Every row gives one point. The points of each table are mixes of a few directions, plus a little noise. Count the directions of each table, and those that both share. Where both have some left over, give the other angles between the two spaces (their principal angles), to ten degrees, smallest first.

First (6 x 2):
-0.23 +0.53
+0.23 -0.54
-0.06 +0.15
-0.11 +0.23
+0.29 -0.68
-0.12 +0.31
Second (6 x 2):
+0.71 +0.03
-0.42 -0.02
-0.11 -0.02
-0.62 -0.02
+0.58 +0.03
-0.15 -0.01
Directions: first 1, second 1, shared 0; angles 70

First (6 x 3):
+0.65 -0.36 +0.11
-0.81 +0.45 -0.15
-0.05 +0.02 -0.01
-0.33 +0.19 -0.06
+0.64 -0.35 +0.13
-0.10 +0.05 -0.03
Second (7 x 3):
-0.18 -0.82 +0.12
-0.29 +0.50 -0.10
+0.07 +0.61 -0.10
+0.65 -0.26 +0.11
+0.08 +0.25 -0.03
-0.51 -0.40 +0.02
+0.17 +0.15 -0.01
Directions: first 1, second 2, shared 1

First (8 x 6):
-0.30 -0.20 +0.04 +0.30 +0.00 +0.05
+0.04 +0.26 +0.24 +0.23 -0.14 +0.01
-0.60 -0.52 -0.13 +0.36 +0.06 +0.08
+0.14 +0.56 -0.36 -0.16 +0.03 -0.44
+0.59 +0.16 -0.61 -1.46 -0.19 +0.05
+0.23 -0.03 +0.26 +0.29 +0.37 -0.11
+0.17 +0.01 +0.41 +0.24 +0.04 +0.12
-0.29 -0.25 +0.15 +0.21 -0.17 +0.25
Second (6 x 6):
+0.12 +0.19 -0.21 +0.07 +0.08 +0.64
-0.48 +0.45 +0.21 +0.08 +0.29 +0.12
+0.83 -0.38 -0.59 -0.03 -0.29 +0.73
-0.25 -0.05 +0.25 -0.12 +0.06 -0.53
+0.00 -0.07 +0.09 +0.35 -0.32 -0.47
-0.23 -0.14 +0.24 -0.35 +0.17 -0.49
Directions: first 4, second 3, shared 1; angles 70, 90

First (9 x 9):
-0.22 +0.75 -0.80 +0.12 +0.44 +0.12 +0.36 +0.49 -0.72
+0.17 +0.53 -0.77 +0.04 +0.04 -0.17 +0.20 -0.10 -0.14
+0.24 -0.07 -0.09 -0.03 -0.24 -0.22 -0.07 -0.37 +0.36
-0.08 -0.83 +1.11 -0.06 -0.20 +0.13 -0.34 -0.05 +0.41
-0.08 +0.42 -0.53 +0.06 +0.20 +0.05 +0.20 +0.20 -0.35
-0.09 -0.43 +0.61 -0.04 -0.08 +0.10 -0.17 -0.01 +0.19
+0.23 -0.38 +0.27 -0.07 -0.33 -0.19 -0.17 -0.43 +0.54
-0.20 -0.40 +0.68 -0.02 +0.02 +0.19 -0.16 +0.20 +0.02
-0.01 +0.39 -0.49 +0.04 +0.13 -0.03 +0.17 +0.11 -0.25
Second (7 x 9):
-0.42 +0.59 +0.57 -0.15 +0.59 -0.18 -0.04 +0.44 -0.46
+0.45 +0.05 -0.29 -0.05 -0.33 -0.17 +0.01 -0.37 +0.39
+0.25 +0.17 +0.27 -0.12 -0.03 +0.13 +0.00 +0.14 +0.07
-0.45 -0.11 +0.39 +0.00 +0.24 -0.17 -0.12 +0.03 -0.17
+0.73 +0.31 +0.68 -0.37 -0.29 -0.07 -0.14 -0.11 +0.61
-0.20 -0.44 -0.99 +0.34 -0.20 +0.08 +0.19 -0.26 -0.11
-0.42 -0.53 -0.63 +0.32 -0.01 +0.34 +0.15 +0.13 -0.36
Directions: first 2, second 4, shared 2

First (10 x 12):
-0.07 +0.53 -0.15 +0.08 -0.34 +0.16 +0.33 +0.09 +0.71 +0.29 +0.41 +0.83
+0.07 -0.01 -0.29 -0.08 -0.22 -0.27 +0.43 +0.20 +1.02 +0.14 +1.42 -0.33
-0.19 +0.32 -0.17 +0.17 -0.15 +0.15 +0.07 -0.27 +0.00 +0.13 -0.58 +0.87
+0.18 -0.44 +0.17 -0.12 +0.28 -0.12 -0.43 +0.14 -0.52 -0.16 +0.18 -0.95
+0.13 +0.18 +0.59 -0.07 +0.13 +0.35 -0.17 +0.34 -0.43 -0.06 -0.61 +0.13
-0.06 -0.40 +0.18 -0.08 +0.27 -0.18 +0.25 -0.20 -0.33 -0.39 -0.86 -0.44
+0.04 -0.33 -0.13 +0.01 +0.16 -0.13 -0.46 -0.13 -0.50 -0.06 +0.10 -0.52
-0.08 +0.05 -0.33 +0.09 -0.10 -0.06 -0.09 -0.18 +0.12 +0.12 +0.28 +0.17
-0.11 +0.01 -0.37 +0.18 -0.05 -0.01 -0.38 -0.32 -0.30 +0.13 -0.03 +0.26
+0.09 +0.10 +0.48 -0.15 +0.04 +0.12 +0.44 +0.34 +0.25 -0.14 -0.27 -0.01
Second (9 x 12):
+0.02 -0.01 -0.18 +0.04 -0.13 -0.23 +0.20 -0.05 +0.31 +0.29 +0.49 +0.22
+0.11 -0.35 +0.20 -0.24 +0.15 -0.29 -0.12 +0.09 -0.05 +0.07 +0.58 -0.84
+0.25 +0.00 +0.27 -0.07 +0.00 +0.04 +0.00 +0.47 +0.08 +0.10 +0.45 -0.15
-0.22 +0.28 -0.26 -0.05 -0.15 +0.08 -0.18 -0.22 +0.34 +0.12 +0.47 +0.00
+0.09 +0.00 -0.27 +0.16 -0.11 -0.01 +0.02 +0.10 +0.15 +0.03 +0.37 +0.18
-0.22 +0.27 +0.32 +0.00 +0.22 +0.67 -0.39 -0.08 -0.70 -0.69 -1.55 -0.03
-0.14 -0.13 -0.25 -0.03 -0.11 -0.48 +0.34 -0.43 +0.34 +0.40 +0.29 +0.24
+0.06 +0.04 +0.38 -0.21 -0.02 -0.20 +0.26 +0.11 +0.23 +0.39 +0.27 +0.07
+0.03 -0.10 -0.22 +0.41 +0.15 +0.40 -0.14 +0.01 -0.71 -0.72 -1.36 +0.32
Directions: first 4, second 5, shared 3; angles 60
